Every row gives one point. Each copy is the shape, with its points in the same order, stretched, turned, moved and blurred by noise. Some copies are also mirrored. Which?

Shape, 5 rows:
[[ 44 -28]
 [ 38 -28]
 [-14 -20]
 [ 24  38]
 [-39  49]]
Copy 1 (5 x 2):
[[ 66  35]
 [ 60  38]
 [-12  22]
 [ 46 -50]
 [-48 -72]]
Copy 1 is: mirrored
Copy 2 (5 x 2):
[[ 30  75]
 [ 28  70]
 [ 24  -1]
 [-53  32]
 [-53 -46]]
Copy 2 is: only turned

Shape (10 x 4):
[[ 24 -13 -10  24]
 [-39 -19 -11 -16]
 [ 26 -13  10   5]
 [ 18   7  -8   1]
 [ 33   6   5   0]
 [ 24   4 -24  -3]
 [  5   2   8  -8]
 [-29 -40 -17 -38]
 [-51 -21 -15 -25]
 [-41 -30 -16 -42]]
Copy 1, 10 rows:
[[-24   9 -24  -5]
 [ 38  15  -2  36]
 [ -5 -12  -9  -9]
 [-14  10   8  -7]
 [-17  -5   8 -19]
 [ -9  23  -3 -18]
 [  1  -4  15   4]
 [ 76  15 -19  17]
 [ 52  21   1  41]
 [ 74  18  -6  26]]
Copy 1 is: mirrored
Copy 2:
[[-28  -4 -30   3]
 [ 30   0  11 -39]
 [-10 -14 -29  28]
 [-25   3  -3  19]
 [-30  -7 -13  44]
 [-29  28 -14  14]
 [ -2 -17   2  23]
 [ 61  20   4 -30]
 [ 52   8  19 -44]
 [ 62  18  18 -35]]
Copy 2 is: only turned
Copy 3 (10 x 4):
[[  8  30 -37  -9]
 [ 10 -69 -17   8]
 [ 13  19 -13   7]
 [ 14  16 -14 -18]
 [ 18  30  -5  -9]
 [ 26   8 -22 -22]
 [ 13  -5   4   6]
 [ 41 -80 -26  21]
 [  7 -84 -19  19]
 [ 34 -95 -11  17]]
Copy 3 is: only turned
Copy 4:
[[  7  -7  21  21]
 [ -6 -12  17 -33]
 [-17  13  16  11]
 [ -5  11  -8  12]
 [-14  22  -5  14]
 [ 14  19  -7  10]
 [-19   9  -1 -10]
 [ 11  16  32 -45]
 [-10 -13  13 -47]
 [  4  11  17 -52]]
Copy 4 is: only turned

Shape (9 x 6):
[[ 21  16 -11  23  12 -10]
 [ -9 -40 -47 -54  39  31]
 [ 22  66  22  36 -41 -17]
 [  1  18  40 -12  -8  60]
 [ 73 -20  27  29 -21 -35]
 [ 47 -13  66 -14 -24 -43]
 [ 23  60  25  12  28   3]
 [ 27   4 -16  -3   3  32]
 [-12 -38   8   2  42 -13]]
Copy 1 (9 x 6):
[[ 28  -6  25   8  -9 -10]
 [-26 -35   6 -41 -14 -80]
 [ 17  38  37  40  25  28]
 [-23 -13   0 -23  58  18]
 [ 38  32  41   3 -73  40]
 [-17  22  32  15 -57  53]
 [ 10 -34  46  25  36   9]
 [  7  -1  34 -26   3 -24]
 [  5 -42 -24   3 -27  -3]]
Copy 1 is: only turned
Copy 2, 9 rows:
[[-22 -28   6   0   5  32]
 [ 33 -46 -12 -67 -32  20]
 [-48  13  53  61  29  43]
 [ 46  27  34  30  38  37]
 [-14 -68   0  55 -16  14]
 [ 10 -67  29  49  15  -1]
 [-13   7  17  20  62  48]
 [  8 -15   0  -4  -7  54]
 [  9 -44 -21 -25  -3 -29]]
Copy 2 is: mirrored
Copy 3 (9 x 6):
[[ 19 -24  14   6   4  16]
 [  2  14  -9 -43  -2 -71]
 [ 38   0   8  66  -2  56]
 [  1 -11 -40  26 -69   9]
 [ 74 -18  14  75  18   5]
 [ 48  10  13  95   2 -14]
 [ 10 -22  30   9 -44  28]
 [ 39 -13  -4  -5 -18  -1]
 [-28 -29 -16   4   2 -42]]
Copy 3 is: only turned

Shape (14 x 9):
[[-39   7 -13  13   8 -34  20  70  12]
 [ -8 -51  24  12  14  -4 -58 -22  17]
 [-14 -12  29 -23  33  14  -1  28  -5]
 [ -6 -48 -32  26  17  35 -48  -9 -27]
 [ 16  23 -11  18  26 -16  46  39  11]
 [ 12  44 -28 -17   6  -3  17  29  60]
 [-29 -36 -18  15 -20   3 -52   9 -65]
 [ -1 -33  42   3  15   5 -33 -51 -21]
 [-19 -34 -21  -7 -47  28 -53 -11 -57]
 [ 41 -10   7  -1  20 -32  14  74  35]
 [ 21  23 -10  30 -39  11  25  13  34]
 [ 25  15  18  -3  36 -26 -30  23   2]
 [ 16  -9 -22 -26  22 -50  45  38  29]
 [ 10 -22  43 -21  28  10  12  31  14]]
Copy 1, 14 rows:
[[ 22 -15 -75  -6 -20 -21  22  52  39]
 [-44  10  17  40 -32 -26 -61  42 -50]
 [ 24  20   9 -17 -23 -34 -15  33  -7]
 [-78 -19 -10 -23   2  11 -30  47 -48]
 [ 34 -30 -42 -22  23 -13  -1  -9  21]
 [ 36 -46 -27  39  32 -25  27 -10   6]
 [-88  31 -23 -36 -44  27   0  60  -4]
 [-33  30  53   7 -24 -16 -69   9 -26]
 [-95  25  12 -23 -49  41  -2  26 -11]
 [ 33 -20 -63  -8 -27 -39   3  -3 -20]
 [ 22 -54 -24  30  -8  35 -16 -33   4]
 [  8  33 -28   7  11 -34  -6  14 -28]
 [  8 -36 -32 -12 -16 -64  23 -12  36]
 [ 35   6   5 -11 -40 -33 -31  12 -28]]
Copy 1 is: mirrored
Copy 2, 14 rows:
[[  1 -50  40  33 -43 -11 -31  -5  23]
 [-27  29  29  51  13 -20 -23   4 -64]
 [  9 -14  24  31  14 -26   6  40 -10]
 [  9  17   5  36  13  61   5  23 -53]
 [ 43 -30  21 -18 -25  -9   8 -25  23]
 [ 12 -15  48 -30  14  -8 -13 -58  41]
 [-39   3 -25  49 -21  45  -5  57 -46]
 [-21  39  -2  20  17 -18  23  25 -65]
 [-61  31 -17  20  -9  56   2  63 -43]
 [ 30 -33  47 -18 -22 -44 -57 -14  -4]
 [ -3  38  30 -28 -30  10   5 -15   9]
 [ 30 -10 -12  -5  15 -29 -30 -16  -9]
 [ 13 -73  52 -23 -25 -33 -25 -46  -3]
 [ 13  -5  39   8   9 -42  -2  32 -18]]
Copy 2 is: only turned

Shape (18 x 12):
[[ 26   8  45   0  11 -25 -18 -10   6 -18  25   1]
 [-25 -25  -4 -23  27   1  -4   4  14  40  14  -1]
 [-50  18   5 -13 -28  20   9 -37  -4 -24 -20 -41]
 [ 22 -39  -1  -8  17  32 -11  -7  17  30  17  31]
 [ 26   7  22  15   0  -6  10  -9 -42  10  21 -14]
 [-62  44  16 -26 -43  31 -11 -19  12 -18 -27 -51]
 [-35  55  -2 -33 -22  13 -23 -14   6 -42   4 -61]
 [-36  39  19 -42 -19 -13 -32 -12  -6 -13 -54 -38]
 [  2   2  33  24 -10 -23   9  -2  30  -1   5   8]
 [ -4 -22   0  21  29  48 -34 -29   1  47  13  29]
 [ 17 -17  26  39   6 -42  -7  24 -10  -3  12 -26]
 [ -9 -47  22 -15  -8  11 -14   5 -17  22  32  48]
 [-12  -4  -1   1 -21  16 -36 -19   1  53  11  25]
 [ 12 -16  -7  28 -11 -33 -28  26  -1 -22  20   9]
 [ -3  39   2  12   7 -37  13  12  -9  -7  22  16]
 [-14  29 -21 -39 -39   0   1 -31  10 -25 -44 -39]
 [ 21 -17  13  -5  -9  35 -10  34  13  49  15  19]
 [ -1 -27  -1 -16 -20  -2 -23 -25  17  57  44   5]]
Copy 1, 18 rows:
[[  5  -3  13  39 -22   3  22  15 -47  28  29   7]
 [ 48  23  29   0 -14 -23  -6  12  45  39 -13   1]
 [-11  18 -51   0  44  13  -9  46  21 -22  29  41]
 [ 33  28  29   1 -39 -55  -4  18  26  15   4 -57]
 [ -5   4  -7  -2  14 -16  13 -34 -32 -21   6  23]
 [-22  32 -48 -22  42  25  12  84  32  -8  11  28]
 [ -8  14 -50 -17  32  43  32  95 -22   5  12  40]
 [-28 -24 -22 -18  19  25  30  81  21  14  45  44]
 [-21   9   6  52 -25  18  -9 -11   2  18  17  -8]
 [  3   6  14   1   9 -62 -10  38  52  12 -36 -69]
 [  2 -11   7  34  -8  39  55 -53 -20  10  -9  10]
 [ 27  47 -11   3 -18 -74  -6  -1  29  48  14 -20]
 [-20  14  -4   4  -7 -61   0  50  44  17 -28 -33]
 [ -7  -5 -39  18 -40  24  38   8 -18  36 -16  -5]
 [-27 -13   0  -2  -8  38 -28  -5 -23  54  -2  33]
 [-23 -20 -62 -16  -6  19  -7  75   9 -37  46  33]
 [  5  43  22 -19 -33 -34   7  11  26  22 -13 -51]
 [ 10  40  19  18 -29 -71  21  23  30   3 -32  -6]]
Copy 1 is: only turned
Copy 2:
[[ 20  38 -35 -37   8   1 -33  31  -3  11  -1   7]
 [ -5  19 -32  45 -27  27  22 -11  17  30 -22  -7]
 [ 26 -72 -18 -14 -22 -28  49 -23   9  20  37  11]
 [-18  41 -13  32 -55  35  11  56  -1  29 -20 -37]
 [-18  34   8 -35  -6  31   0  -2  -8 -14  29 -13]
 [ 29 -62 -31 -17 -23 -85  58 -37  28  52  49  15]
 [ 27 -45 -50 -24 -19 -76  34 -24  39   0  40  15]
 [ 15 -37  -1  -8  20 -58  24 -17  49  45  42  39]
 [  8   5 -49 -31  28   4  -9  23 -30  45  -9 -19]
 [ 18  50  21  56 -55  10  27  33 -22  16   2 -60]
 [-19  39 -34 -15  47  23  -2   9 -48 -27   4  19]
 [-28  31 -10  40 -66  27 -38  10 -19  39   3   8]
 [ -1  34   0  46 -39  -6  12  17   5  55  43 -51]
 [-25  19 -45  19  11  -3 -30  36 -44 -30  13  -3]
 [-15   3 -29 -25  25   1 -43 -17 -13   3  -1 -37]
 [  6 -80 -32 -13  -5 -37  42  17  52  25  43  -3]
 [-59  50 -22  15 -41  -6  18  15  -2  53   8 -35]
 [  9  40 -51  47 -46  25   9  13  29  52  38 -30]]
Copy 2 is: only turned

Shape:
[[ 39 -21 -17  33   7   4 -21  27  43 -14 -20  86]
 [ 10  15  16  14  10 -20 -19  21 -18   2 -21 -13]
 [-31 -29 -20 -29 -14  15 -22  15 -22   0   0  20]
 [-25  -1   1  36 -14  16 -18  12 -18   1  21 -22]
 [-32 -13   0  19  18  -9 -32  -9  36 -20  10 -17]
 [-22  76  12   3  -3 -12  -9  11  43   0 -19 -13]
 [-18  -9  -8  21  11 -13   9  33 -26 -16 -21  15]
 [-18   8   0 -43 -47  -7 -30  28 -13   6 -21   5]
 [-26   7  14  23 -35  -4  14 -47  19 -15 -16 -23]
 [ -1  32   0  20  26  24 -14  18 -23 -15 -19   0]
 [ -1 -26 -62  24  -3  13 -16 -24  30 -17  18 -23]
 [-25 -23 -23  16  19  18 -20  15  52   0  39 -26]
 [ -6   6   7  30  22 -24   4 -17  30  28 -20  37]
 [-20  -6 -38  -1  10  -5  65  37   8   2 -15 -21]
 [-27 -23 -33  33  -1   8 -27   3  -4   5 -19 -24]
 [  9 -20   5 -60 -32  12 -29 -37   9   8  85 -19]
 [ 23  17 -34  12   7 -15   3   0  -6 -16  57  22]]
Copy 1 (17 x 12):
[[ 76 -69 -33  -7 -48  -4   5 -16  17  95   7  25]
 [ 14 -14  -7 -15  15 -30 -12 -22 -28   8   3  20]
 [ -2   0 -12   4  45  28   1 -17 -10  50  -2 -15]
 [  7  16  -8  11   4   1 -29   7  -8  -6 -15 -23]
 [ -4 -46   3   5  -1  24 -21   3   6 -14   5 -14]
 [ 20 -57   9  42  21 -52 -63 -15  39  -5  12  28]
 [ 41  -5   9 -28  19   6  -3 -36 -18  20  -3   3]
 [  5  -9   2  13  60 -19 -31 -12 -23  57   0   9]
 [ -7  11  52  42   0  -4 -55   4  24 -13  39  -1]
 [ 19  -7 -28 -23   7 -25 -26 -30  10  15   7   5]
 [ 30 -16  -1   6   0  16   2  60  31   3  27 -58]
 [  7 -49  -9  18  -8  18  10  25  28  -8 -22 -45]
 [ 32 -49   4  44 -20 -13   1 -49   4  11  40  38]
 [ 43  -7  44   0  42 -13  34 -17  26  -4  -9 -23]
 [ 12 -15   3   1  16   0 -18  -6 -14   1  26 -51]
 [-41  18 -28  36  29  29  25  77  18  24 -19   9]
 [ 68   2 -32 -12  11  12  15  55  21  15 -11  16]]
Copy 1 is: mirrored
Copy 2 (17 x 12):
[[ 21 -43  88 -35 -17  -8 -10 -28  -4 -13 -16 -32]
 [  8  14  11  -9  46 -14   1  -5 -23  -4  -4  30]
 [-10 -18   4  23  11   9 -38  -3  68 -12  14   9]
 [  3  19 -15 -13  18 -31  -2  -7  15  -3 -25 -12]
 [ 33   6  17  -3  20 -27  57 -12  22 -14   1   6]
 [ 72  55  14  15  30  -1  17   2 -32  12  35  17]
 [-34 -11  28 -14  31 -22 -25   8  15  18   0   0]
 [ 33  12  -4   6  29  34 -56   4  47 -13  24  34]
 [ 20  36  -2 -35 -36   0  35   7  -4  16  -5  13]
 [-20  27  15  17  38  -9  -3  -5 -22  -3  -4   1]
 [  7 -15  -4   0 -34  -4  46  31   1 -49 -14 -26]
 [ 45 -15  -6  19  13 -14  64  -6  36 -19 -10 -33]
 [ 41  -8  61  -2  -6 -46  21 -20 -32  32   1  25]
 [-21 -28  -9  13 -11  31   4  51  17  39   9 -20]
 [ -5   7   5   0  17 -26  13  29  22 -16 -31  -1]
 [ 67 -20 -53  30 -36  38  13 -53  30 -59  46  11]
 [ 12 -23   0   4 -21 -26 -19 -18 -44 -31  35 -24]]
Copy 2 is: only turned
Copy 3 (17 x 12):
[[ 10 -26 -36 -28  15  36  23   2 -10  36  19  36]
 [  8  -3  10 -11  -7   4   7  -6 -19 -28  26  -3]
 [-25   8  34   9 -22  13  24 -10  54   6   3   5]
 [ -6 -18  -6 -10 -26 -19  -9  -3  26 -38   4 -27]
 [ -3 -10  -5 -17 -18  31 -23 -14  15  -3  -1 -33]
 [-37 -16   7  -7  31  29 -42  25   0 -32   6 -15]
 [  8  -3  10  -6   6   3  40 -15   2 -15  -6  -5]
 [-28   2  51  -3 -12   1   8  20  36 -17  27  15]
 [ -6  -1   0  -6 -19  28 -36  17   2 -21 -36 -17]
 [-13 -23 -16  10  -2  18   6 -14   8 -52  17   6]
 [ 39   3 -22 -11 -13  40 -12   3  39   4  -8 -22]
 [ 10 -32 -17  -7  -5   5 -19 -13  42   2   6 -53]
 [ -6  13 -20 -14  35  25 -10  -8 -25  24  -9   8]
 [ 21  -2  22  15  39  -2  44   5   6 -13 -28 -31]
 [  6  20 -13 -12 -24  29  11  -1  26 -16  11 -27]
 [ 13 -30  57  11 -38 -32 -58 -11  55  11  -3  -2]
 [ 45 -20  20 -20  18  -7  -6 -27  24  -2 -23  13]]
Copy 3 is: only turned
